Each point is reached from the start by the listed moves, each made once or not at all, plus a little noise. Is the number of moves made odd or even? Then give how often each move was made.
In the rows, zero is written as 128.

Moves:
(1): [ 85 159]
(2): [80 96]
Start: [148 122]
Points:
[97 89] => odd (0, 1)
[103 153] => odd (1, 0)
[ 59 124] => even (1, 1)

Moves:
(1): [122 124 137 126 107 132 105 143 172]
(2): [111 113 130  95 140 135 127 112 110]
(3): [ 96 139 131 142 128 154 141 122 142]
(4): [173 141 147 113 153 152 122 165  88]
(5): [108 111 108 117 103 128 140 158 109]
(6): [141 148 111 101 130 126 133 122 125]
(7): [110 147 181 120 163  99 128 157  96]
(8): [140 137 139 122  91 128 109 120 102]
Start: [112 128 105 116 116 132 110 123 104]
Points:
[ 70 173 152  94 133 129 106 155 128] => even (1, 0, 1, 0, 0, 1, 1, 0)
[ 68 125 150  58 101 109 102 160  11] => even (0, 1, 0, 0, 1, 0, 1, 1)
[105 133 105 105 115 182 129 184  60] => odd (0, 0, 1, 1, 1, 0, 0, 0)
[ 69 127 127  90  71 167  80 108 118] => even (1, 1, 1, 0, 0, 0, 0, 1)
[ 83 143 134  32 102 110 106 153   7] => odd (0, 1, 0, 0, 1, 1, 1, 1)
[120 132 125 108  59 135  67 130 123] => even (1, 0, 0, 0, 0, 0, 0, 1)

Moves:
(1): [142 147 120 134 116 138 140 129 128 109 116 115 114 103 141 123 125]
(2): [130 108 150 129 132 145 107 121 138 140 138 118 115 110 118 163 132]
(3): [100 109 125 108 139 116 129 105 119 115 105 125 174 100 121 140 117]
(4): [104 124 140 149 133 135 114 133 126 142 149 109 126 131 140 118 110]
(5): [129 128 139 132 106 113 161 140 136  88 139 112 153 109 146 119 140]
(6): [119 112 126 141 125 122 124 124 115 141 116 135 144 146 128 121 110]
(7): [145 129 135  97 152 112 130 119 131 111 115 137 121 111 141 151 104]
(8): [146 150 114 110 151 132 140 159 118 145 118 143 121 147 147 109 117]
(9): [134 134 141 122 134 136 123 127 120 126 125 121 127 141 124 122 124]
(10): [114 116 121 102 117 118 148 121 127 145 143 111 136 165 124 135 125]
(11): [119 111 113 140 131 134 130 132 127 133 121 133 151 156 148  94 106]
(12): [134 143  95 139 141 123 147 145 117 109 115 144 128 121 101 115 117]
(13): [121 118 137 146 129 139 133 117 134 151 124 133 138 130 119 117 115]
(14): [150 146 110 150 145 126 137 130 119 126 121 126 121 115 137 114 138]
Start: [173 113 138 160 103 130 139 112 145 114 130 108 125 124 117 127 115]
Points:
[154  84 109 113 123 146 165 112 133 128 104  86 164 140 148 121  70] => even (1, 1, 1, 0, 0, 0, 0, 1, 0, 1, 1, 0, 0, 0)
[249 173  81 162 155 121 219 169 118  36  70 116 140 108 177  51  59] => even (1, 0, 0, 0, 1, 0, 1, 1, 1, 0, 1, 1, 0, 1)
[194 143 102 117 126  90 231 102 114  22  84  80 172  64 130 126  81] => even (1, 0, 1, 0, 1, 0, 1, 0, 1, 1, 0, 1, 0, 1)

Moves:
(1): [156 118 114 124 107 129 139 129 131 120 147 111 134 113 127 128 118 116
 131 114 136 132 113 115 154 122 126]
(2): [112 126 131 130 127 155 119 113 132 125 129 127 143 137 132 110 116 128
 128 127 136 124 127 125 137 134 151]
(3): [110 131  99 121 123 121 126 131 135 131 124 144 135 127 111 131 116 136
 135 115 129 124 140 127 118 126 130]
(4): [136 132 126 134 125 124 132 129 120 136 123 126 125 116 109 115 134 136
 118 127 131 124 143 131 124 129 132]
(5): [131 118 119 142 143 132 103 121 123 143 137 130 128 107 127 141 138 138
 114 146 117 135 134 130 113 170 140]
(6): [122 126 152 111 129 130 134 129 123 128 124 111 155 131 133 128 122 129
 157 130 152 137 140 125 151 140 132]
(7): [128 125 143 139 126 124 134 136 133 126 124 115 131 144 121 118 106 122
 141 120 134 127 132 117 132 120 132]
(8): [133 128 134 127 138 141 126 126 137 125 136 125 123 116 122 118 115 122
 129 120 121 110 125 125 140 147 130]
(9): [161 146 108 127 128 114 140 145 133 131 125 144 118 121 132 126 138 131
 125 157  97 128 144 130 114 110 115]
(10): [142 124 103 120 127 118 154 119 114 115 147 133 128  92 149  98 138 133
 124 143 149 129 120 126  97 137 134]
(11): [118 124 136 129 125 136 128 151 115 107 117 126 125 134 114 135 125 115
 139 131 124 122 123 126 126 117 133]
(12): [135 135 131 117 149 121 121 126 128 128 132 106 110 123 122 109 112 141
 116 133 125 140 108 120 157 126 114]
(13): [152 145 117 141 137 124 136 134 145 129 137 119 126  93 107 125 145 113
 110 142 132 140 101 114 123 111 117]
(14): [141 137 105 123 125 109 131 115 120 148 120 143 101 127  95 117 126 108
 116 124 134 139 121 131 104 137 113]
(15): [148 134 112 107 123 119 142 126 124 129 116 111 134 141 132 126 152 139
 120 130 123 127 119 115 111 126 130]
(16): [128 140 135 128 126 119 138 129 117 120 128 141 116 120 119 131 126 135
 113 113 122 117 142  86 136 130 113]
(17): [129 145 105 127 136 121 121 126 110 115 106 129 137 139 144 134 122 119
 137 127 131 125 147 131 123 118 129]
(18): [106 114 139 133 124 130 139 116 118 127 139 109 130 122 131 125 124 109
 132 131 114 128 131 135 148 133 116]
(19): [120 119 136 117 148 115 143 137 140 136 103 152 115 138 109 130 120 124
 123 126 127 121 142 125 136 135 142]
(20): [119 115 108 132 125 149 141 159 138 106 134  96 157 167 161 118 126 140
 131 133 141 120 128 134 139 138 116]
(21): [119 116 115 131 121 130 124 135 122 114 117 131 134 127 128 107 141 105
 133 106 130 149 121 126 121 136 137]
(22): [116 131 138 138 129 139 123 126 120 121 133 134 159 130 152 146 129 145
 110 129 100 126 115 142 129 128 136]
(23): [116 123 124 136 125 105 124 127 125 137 122 139 133 128 133 117 133 125
 132 127 133 120 126 120 136 119 122]
(24): [115 135 125 128 111 127 130 131 137 125 120 126 127 117 129 136 113 133
 127 131 132 125 124 138 122 138 122]
Start: [117 130 130 106 160 125 144 106 130 127 100 144 127 128  97 141 128 138
 148 144 140 145 111 128 131 145 142]
Points:
[159 188  78  74 162  68 226 102 120 117 114 114 129  38  61  82  95 142
 109 165 115 150  82  66 120 162  84] => even (0, 0, 1, 0, 0, 1, 1, 1, 1, 1, 0, 1, 1, 1, 1, 1, 0, 1, 0, 0, 0, 1, 0, 1)
[155 134  84 139 148 103 181 122 134 128 135  57 106  67  40  94  86 123
  89 149 153 164  82  70 173 193  77] => odd (1, 0, 0, 1, 1, 0, 1, 0, 0, 0, 0, 1, 1, 1, 0, 1, 0, 1, 0, 1, 0, 0, 0, 1)
[139 177  78  91 210 133 182 138 112  88  51 115 133 146  52  90 110 137
  75 138 125 113  87  69 152 158 135] => odd (0, 1, 0, 1, 0, 0, 0, 1, 0, 0, 1, 1, 1, 1, 1, 1, 1, 0, 1, 1, 0, 1, 0, 0)
[ 76 114  68 106 139  93 223 111 119 105 105 124 150 105  78  46  45 152
 105 116 162 122 105  81 180 177 120] => odd (1, 1, 1, 1, 0, 0, 1, 0, 0, 1, 0, 1, 0, 1, 0, 1, 0, 1, 1, 1, 0, 1, 1, 1)
[172 152  78  93 141  88 197 122  78  84  91 104 204  64 118 114 164 126
 146 161 172 151  77  92 125 112 153] => even (1, 0, 0, 1, 0, 1, 0, 0, 0, 1, 1, 0, 1, 0, 1, 0, 1, 0, 0, 0, 0, 1, 1, 0)
[131 139   7  88 133 106 216 164 135  76  62 155 141 147  84  88  54 104
 170 155 175 126 135 118  96 142 149] => even (1, 1, 1, 0, 0, 0, 1, 0, 1, 1, 1, 0, 0, 1, 0, 0, 1, 0, 1, 1, 0, 0, 0, 1)
[137 103 133  70 165 107 194 114 142 117  77  89 154 134  82  47  89  93
 180 123 131 153 102  67 231 156 157] => even (1, 1, 0, 0, 0, 1, 1, 1, 1, 0, 0, 1, 0, 0, 1, 0, 0, 1, 1, 0, 1, 0, 1, 0)
[128 169  99  93 197  69 183 116 101 111  55 147 129  46  50  85  97 118
 123 167 169 138  79 116 135 161 132] => odd (0, 0, 0, 1, 0, 1, 0, 1, 0, 1, 1, 1, 1, 1, 0, 0, 1, 0, 1, 0, 0, 1, 1, 1)
[123 141  67  79 162  63 216 116  88 104  38 131 130  57  41  61 140  56
 149 146 186 145 101 104 100 177 139] => even (0, 0, 0, 1, 0, 1, 0, 1, 0, 1, 1, 0, 1, 1, 1, 0, 1, 1, 1, 0, 1, 0, 1, 1)
[141 131  74  79 148  66 194 104 106 124  39  93  95 124  35  79  88  80
 135 101 152 172 104 102 155 157 125] => odd (1, 0, 0, 1, 0, 0, 1, 0, 0, 0, 0, 1, 0, 1, 1, 0, 1, 1, 1, 0, 1, 0, 0, 1)

Moves:
(1): [117 134 128 118 126 128 111 141 126 129 126 135 114 122 120 126 117 131
 130 121 129 122 125 128 123 116]
(2): [134 133 128 136 118 151 113 126 123 130 119 116 119 141 128 123 127 137
 136 131 148 132 131 133 128 132]
(3): [141 150 105 115 110 113 121 142 131 123 129 149 106 129 123 134 125 133
 133 127 146 117 126 118 121 127]
(4): [132 138 129 119 117 137 130 116 135 140 126 140 123 114 126 129 127 131
 120 128 135 121 138 119 129 126]
(5): [122 112 149 127 117 122 133  96 133 129 140 145 126 115 127 120 138 131
 121 132 137 123 139 129 139 145]
(6): [120 120 127 140 133 133 123 136 132 138 133 123 132 131 137 127 117 132
 129 108 133 133 132 131 155 131]
(7): [130 120 124 113 123 130 124 131 120 130 133 121 142 126 137 119 139 114
 166 118 126 124 116 115 119 120]
(8): [128 138 123 133 135 131 128 133 135 131 136 112 122 141 136 121 121 142
 131 135 127 139 131 133 139 125]
(9): [121 134 148 126 143 143 139 116 138 119 124 137 139 131 129 126 116 135
 128 135 139 121 130 114 123 123]
(10): [125 115 124 132 130 128 132 119 136 134 118 133 121 127 130 113 138 120
 130 133 122 122 125 124 133 124]
(11): [134 120 124 122 127 140 134 124 138 119 106 131 134 121 132 122 146 131
 133 144 119 121 113 126 124 144]
(12): [139 148 137 138 122 141 148 150 156 117 103 107 114 156 145 130 114 139
 121 128 125 138 125 117 114 127]
(13): [131 129 126 123 124 138 111 132 120 121 133 116 123 119 116 123 122 130
 135 130 128 117 126 116 134 126]
(14): [128 115 108 125 123 133 122 144 115 117 125 127 128 129 132 119 127 124
 141 122 121 137 119 133 124 125]
(15): [126 142 129 128 124 115 140 149 106 149 144 123 131 147 127 121 124 145
 110 120 126 128 143 121 121 121]
(16): [141 140 133 107 128 143 134 134 138 120 121 122 118 146 147 145 117 137
 128 106 131 115 149 129 130 135]
(17): [147 133 122 117 126 126 140 123 117 128 124 120 141 145 129 122 120 134
 116 121 130 125 103 139 102 129]
(18): [134 117 119 139 133 133 140 118 124 158 144 148 121 137 122 130 131 135
 104 154 107 131 107 118 103 140]
(19): [122 140 116 135 130 109 129 136 127 122 142 120 131 136 124 133 115 135
 123 120 134 131 142 129 115 132]
(20): [139 125 122 123 127 125 113 124 129 134 126 132 126 129 130 112 132 135
 126 129 128 135 136 116 128 123]
(21): [141 125 130 125 121 122 127 128 125 129 116 144 135 122 128 131 117 132
 131 142 125 116 128 127 114 127]
(22): [114 121 124 119 125 125 121 127 136 124 129 133 139 126 138 139 113 118
 123 131 142 120 135 131 134 132]
(23): [154 130 114 112 135 140 115 149 121 151 127 119  92  98 120 114 128 140
 129 134 136 128 142 117 132 122]
(24): [128 117 136 130 123 135 127 121 132 145 112 121 116 122 130 119 136 151
 124 137 125 137 127 117 138 115]
Start: [122 123 145 137 134  89 106 112 121 125 134 132 120 150 125 141 102 148
 125 104 124 136 127 121 116 123]
Points:
[192 161 124 137 103 128  94 152 111 212 121 112  42 160 112 102  69 249
  75 149 133 142 161  45  64 105] => odd (0, 1, 0, 1, 0, 0, 0, 0, 0, 0, 0, 1, 1, 0, 1, 0, 0, 1, 1, 1, 1, 0, 1, 1)
[133 158  97  88  84  88  78 161  95 151 139 127  84 167 122 118  53 206
 108  97 152 119 120  96 104  85] => even (1, 0, 1, 1, 0, 0, 0, 1, 0, 0, 0, 0, 1, 1, 1, 0, 1, 0, 0, 0, 0, 1, 0, 1)
[159 177 165  97 106 127 105 130 147 109 103 103 112 225 162 117  22 238
  98 109 171 101 161  89  64 140] => odd (1, 1, 0, 0, 1, 0, 0, 1, 1, 0, 1, 1, 1, 0, 1, 1, 1, 0, 1, 1, 1, 1, 0, 0)
[151 144 152 109 112 170 104 133 162 165  84 149  90 200 161 117  42 215
  88 121 142  90 151  51  90 129] => odd (1, 1, 0, 1, 0, 1, 0, 0, 1, 1, 1, 1, 1, 0, 1, 1, 0, 1, 0, 1, 1, 1, 0, 0)
[179 123  96 101  86 145  64 132 139 154  98 132  26 123 142  94  82 233
 149 115 171 106 172  83 152 138] => odd (0, 1, 1, 1, 1, 1, 0, 1, 0, 1, 1, 0, 1, 1, 0, 1, 0, 0, 1, 0, 1, 0, 1, 1)
[164 130  89  55 114  81 102 144 100 170 165 176  75 170 139  96  62 196
 115  85 155  96 141  63  44 115] => odd (1, 0, 1, 0, 1, 0, 1, 0, 1, 1, 0, 0, 0, 1, 1, 1, 1, 1, 1, 1, 0, 1, 1, 0)

Moves:
(1): [142 115 133 111 125 119 116 116 131 125 128 130 143 141 120 123 139 143
 141 114 136 116 116 123 147]
(2): [134 141 120 139 138 135 131 137 128 125 129 123 139 128 117 140 135 135
 130 129 119 132 111 134 126]
(3): [134 120 138 140 147 113 134 133 128 128 131 132 144 131 100 104 115 135
 133 116 129 115 129 139 108]
(4): [129 139 129 154 125 124 124 147 117 149 135 114 140 114 133 137 127 138
 121 130 150  91 124 133 148]
(5): [135 136 140 139 129 117 151 117 135 105 140 111 132 120 136 123 131 120
 126 119 131 134 130 132 122]
(6): [138 139 131 132 118 131 117 126 129 148 137 118 129 121 128 129 116 134
 139 125 123 136 117 127 124]
(7): [133 111 136 121  91 128 132 134 129 132 124 121 127 121 127 149 124 140
 123 129 113 107 119 111 125]
(8): [117 122 130 128 116 135 121 111 159 118 138 135 131 143 139 132 126 121
 117 142 124 134 140 136 142]
(9): [152 126 119 135 132 142 115 149 137 118 132 128 143 133 139 118 120 133
 133 126 120 136 134 119 129]
(10): [132 133 124 132 141 113 136 124 130 129 132 118 127 130 121 117 128 121
 127 145 116 123 122 112 140]
(11): [126 140 134 138 142 131 118 112 129 135 123 125 143 128 137 143 129 139
 132 134 124 131 130 116 105]
(12): [121 115 142 132 149 110 106 136 134 124 136 130 134 123 101 126 117 130
 131 123 121 122 135 114 135]
(13): [120 138 131 162 132  97 108 141 123 125 145 145 153 131 126 130 116 109
 147 145 117 120 116 126 110]
(14): [125 100 132 137 119 146 117 123 129 120 104 124 115 119 132 136 119 135
 103 114 125 119 112 122 132]
(15): [129 128 153 129 113 125 142 143 138 151 118 140 128 141 122 116 136 135
 116 133 151 140 133 109 139]
(16): [133 116 128 102  99 124 121 112 115 136 105 122 143 128 134 123 131 110
 116 130 138 122 123 137 139]
(17): [119 113 140 101 115 140 119 128 102 120 110 103 121 135 154 116 105 153
 131 142 116 134 126 153 141]
(18): [124 127 124 114 118 114 121 145 139 122 129 132 115 118 144 121 152 127
  99 125 132 136 120 129 111]
(19): [135 133 133 118 150 123 133 132 132 135 145 134 139 132 133 138 103 124
 135 122 124 126 120 119 118]
(20): [128 138 124 136 125 111 118 124 116 116 121 128 116 122 123 125 124 127
 130 133 145 134 125 111 131]
(21): [136 129 132 125 158 132 125 135 142 123 111 113 119 137 142 111 127 114
 131 136 148 127 121 127 119]
(22): [108 106 106 131 130 139 137 129 134 119 139 141 144 102 136 109 122 120
 130 128 155 149 121 115 137]
(23): [109 146 125 116 111 128 135 138 110 123 127 128 122 142 134 130 131 135
 141 111 133 105 145 123 134]
(24): [147 150 128 130 133 108 124 129 140 125 107 154 122 100 135 131 121 139
 141 129 132 119 129 135 131]
Start: [147 139 135 149 130 120 132 137 147 154 123 137 134 117 139 121 147 134
 123 127 156 122 113 127 129]
Points:
[213 130 140 145  92  10  77 166 152 126  99 164 187  95 128  79 139 142
 131 137 154  71  67  85 125] => even (1, 0, 1, 0, 0, 0, 1, 0, 1, 1, 0, 0, 1, 0, 0, 1, 0, 1, 0, 1, 0, 0, 0, 1)
[151 115 161 210  95  40  68 126 195 114 112 158 203  34 132 123 101 137
  99 129 162 115  52  93  85] => odd (0, 1, 1, 0, 1, 1, 1, 1, 0, 0, 1, 1, 1, 1, 0, 1, 0, 1, 0, 1, 0, 1, 0, 1)
[175 207 153 170 124  29 128 126 140 157 122 160 223  90 145 107 119 134
 180 133 202 114  61  51 142] => even (1, 1, 0, 0, 1, 1, 0, 0, 0, 1, 1, 0, 1, 0, 1, 1, 0, 0, 1, 1, 0, 1, 1, 1)
[186 150 186 165  60 114  73 182 136 162  68 138 183 124 174 148 102 227
 165 122 126  79  62  86 135] => even (1, 1, 0, 0, 0, 1, 1, 0, 1, 0, 1, 0, 1, 1, 1, 0, 1, 0, 0, 0, 0, 0, 1, 1)
[140 155 179 158  74 108  99 171 182 193  97 112 123 117 196 155 127 170
  76 125 211  65  81  52 116] => even (0, 0, 0, 1, 0, 1, 1, 1, 0, 0, 1, 0, 0, 1, 1, 0, 0, 1, 1, 1, 1, 0, 1, 0)
[224 146 196 170  74  63  81 180 151 179  90 103 220  79 201 136 105 195
 106 146 144  69  19  90 139] => odd (1, 1, 0, 1, 1, 1, 1, 0, 1, 1, 1, 0, 1, 1, 1, 1, 1, 1, 1, 0, 0, 0, 0, 1)
[197 201 181 194 111  57 102 207 116 149  82 106 195 111 172  61  90 163
 161 141 221  78  82 134 138] => even (0, 1, 1, 1, 1, 1, 0, 0, 1, 0, 0, 0, 1, 0, 1, 1, 1, 0, 0, 1, 1, 0, 1, 1)
[188 136 142 188 178  42  94 161 158 125 144 130 249  88 179  59 120 109
 134 123 235  95  55  87  87] => odd (1, 0, 1, 1, 1, 0, 0, 0, 1, 0, 1, 0, 1, 0, 0, 1, 0, 1, 1, 1, 1, 1, 0, 0)
[159 111 191 135  77  39  88 134 179 143  55 158 162 116 106 117 155 186
  88 115 169  56  83  53 156] => odd (1, 1, 1, 0, 0, 0, 1, 1, 0, 1, 1, 1, 0, 1, 1, 1, 0, 1, 0, 1, 0, 0, 1, 1)
